Rows are points. Each copy is the shape, with its points in the same order, stretched, turned, moved and blurred by noise. Say if it was mirrored as well.
(in the rows, 128 means zero)

Shape, 9 rows:
[[133  82 119]
 [186 161 109]
 [113 101 129]
 [124 112 143]
 [144 143  98]
 [140 117 126]
 [143 164 106]
 [164 166 134]
 [134 144 105]]
Copy 1:
[[142  86 106]
 [ 83 167 102]
 [143  92 130]
 [123  91 145]
 [116 161 106]
 [120 107 121]
 [106 171 124]
 [ 85 160 137]
 [126 148 114]]
Copy 1 is: mirrored
Copy 2 (9 x 3):
[[177 130 115]
 [ 91 162  79]
 [157 116 141]
 [143 129 141]
 [112 121 101]
 [141 135 117]
 [ 84 125 109]
 [ 83 152 113]
 [113 120 110]]
Copy 2 is: only turned
Copy 3 (9 x 3):
[[129 127 176]
 [183 118  79]
 [111 138 161]
 [111 127 140]
 [155 152 104]
 [133 128 137]
 [156 154  79]
 [146 119  71]
 [149 153 104]]
Copy 3 is: mirrored
Copy 4:
[[102 158 167]
 [153 165  67]
 [100 121 163]
 [121 113 143]
 [109 151 101]
 [124 138 128]
 [120 134  78]
 [159 122  76]
 [106 145 103]]
Copy 4 is: mirrored

Shape (8 x 4):
[[ 95 118 125 154]
 [121  98 119 157]
 [ 83  86 113 151]
 [105 160 140 123]
 [ 81 102 120 154]
 [157 140 136 103]
 [135 148 176 100]
 [144 129 149 143]]
Copy 1, 8 rows:
[[ 99 106 136 125]
 [101 108 171 120]
 [ 92  91 146  94]
 [131 134  98 145]
 [ 93  96 135 107]
 [150 149 135 134]
 [138 177  98 143]
 [118 147 152 148]]
Copy 1 is: only turned
Copy 2 (8 x 4):
[[106 134  92 138]
 [109 155 115 153]
 [ 91 125 103 155]
 [127 115  91 102]
 [ 86 127  98 152]
 [151 151 138 111]
 [113 143 126  75]
 [116 170 115 113]]
Copy 2 is: only turned
Copy 3, 8 rows:
[[ 85 131 137 119]
 [103 129 103 101]
 [ 81 125 134  84]
 [117 141 152 159]
 [ 81 122 140 103]
 [164 125 120 140]
 [145 103 147 184]
 [127 124 107 153]]
Copy 3 is: only turned
Copy 4, 8 rows:
[[ 88 151  91 109]
 [122 166  91 116]
 [ 91 153  54 107]
 [ 86 113 133 123]
 [ 85 153  61 105]
 [145 104 161 143]
 [139  87 173 119]
 [134 138 151 117]]
Copy 4 is: mirrored

Shape, 12 rows:
[[136 108 168 135 169 159]
 [113 154  73 131 157 122]
 [161 112 115 117  81 126]
 [115 147 129 128 144 156]
 [ 99 159 117 158 144 131]
 [144 122 137 129 133 124]
 [192 122 117 120 131 165]
 [148 121 147 121 147 158]
 [143 125 120 189 165 170]
 [118 158  95 141 108 124]
 [180 143 126 125 123 139]
 [164 152  89 107 106  99]]
Copy 1, 12 rows:
[[131 140 105 112 124 187]
 [161 156 120 147 138  76]
 [153  94 155 117  93 126]
 [150 154 118 148 113 138]
 [140 145 113 177 133 104]
 [132 121 119 122 108 135]
 [172 114 105 114  81 144]
 [145 137 109 113 106 166]
 [165 125  82 161 139 147]
 [151 130 138 174 115  88]
 [143 119 104 123  69 125]
 [137 119 126 121  80  75]]
Copy 1 is: mirrored
Copy 2:
[[ 71  74 134 159 138 162]
 [185 120 130  95 149 153]
 [134 107  88 109 112  84]
 [128 118 124 137 117 160]
 [155 131 131 147 146 138]
 [115 102 110 131 145 126]
 [132  45  82 126 111 139]
 [100  83 113 142 122 154]
 [138  42 134 164 140 138]
 [178 140 108 122 128 111]
 [139  80  73 139 132 131]
 [180 123  73  96 148 113]]
Copy 2 is: mirrored
Copy 3, 12 rows:
[[ 97 174 146  81 153 144]
 [127 154 131 183 159 104]
 [107  92 116 145  89 153]
 [130 157 153 132 136 136]
 [148 146 142 134 138  94]
 [117 122 121 115 135 134]
 [ 68 130 165 146 129 159]
 [102 148 149 110 139 154]
 [ 85 185 174 130 139  92]
 [145 114 133 167 116 109]
 [100  98 151 134 133 142]
 [124  73 112 168 133 132]]
Copy 3 is: only turned
Copy 4, 12 rows:
[[ 97  98  94 160 162 106]
 [ 90 154 111 101 133 182]
 [165 141 112 134 115 137]
 [113 123 131 143 160 141]
 [ 83 130 151 118 137 140]
 [120 130 104 124 136 122]
 [154 113  67 118 151 146]
 [128 114 100 146 155 126]
 [ 78  85 112 127 127 130]
 [120 145 145 111 133 158]
 [151 126  92 101 157 132]
 [149 170  96  80 131 164]]
Copy 4 is: mirrored

Shape, 11 rows:
[[100  79 159 125 113 155]
 [139 151 100  91 162 103]
 [138 150 116 169 114 101]
 [ 91 115 140 143 125 103]
 [159 119 106 121 134 110]
 [ 87 133 178  90 133 137]
 [ 88  80 122 167 108 174]
 [131 155  93 156  90  92]
 [144 103 172 142  71 128]
 [127 135 108 115 150 144]
 [147 130 119 133 165 131]]
Copy 1:
[[116 141 102  99 126 112]
 [160 125 168 141 111 140]
 [124 128 125 175 154 116]
 [129 117 119 133 152  99]
 [120 147 150 147 147 137]
 [154 101 110  93  89 122]
 [122 166  85 118 134  79]
 [ 95 114 147 180 140 110]
 [ 69 124 101 132 147 142]
 [157 146 138 135 107 121]
 [159 151 132 141 136 134]]
Copy 1 is: mirrored
Copy 2, 11 rows:
[[ 99  88 184 127 114 122]
 [108 128  48 146 130 147]
 [160 136 117 118 140  99]
 [136  94 144 103 139 135]
 [124 112  87 147 118 114]
 [ 91 116 145 100 106 169]
 [118  97 206 145 161  81]
 [190 132 120 134 139 116]
 [143 111 183 115  77 113]
 [100 132 100 152 143 121]
 [ 90 129  88 136 143 103]]
Copy 2 is: mirrored
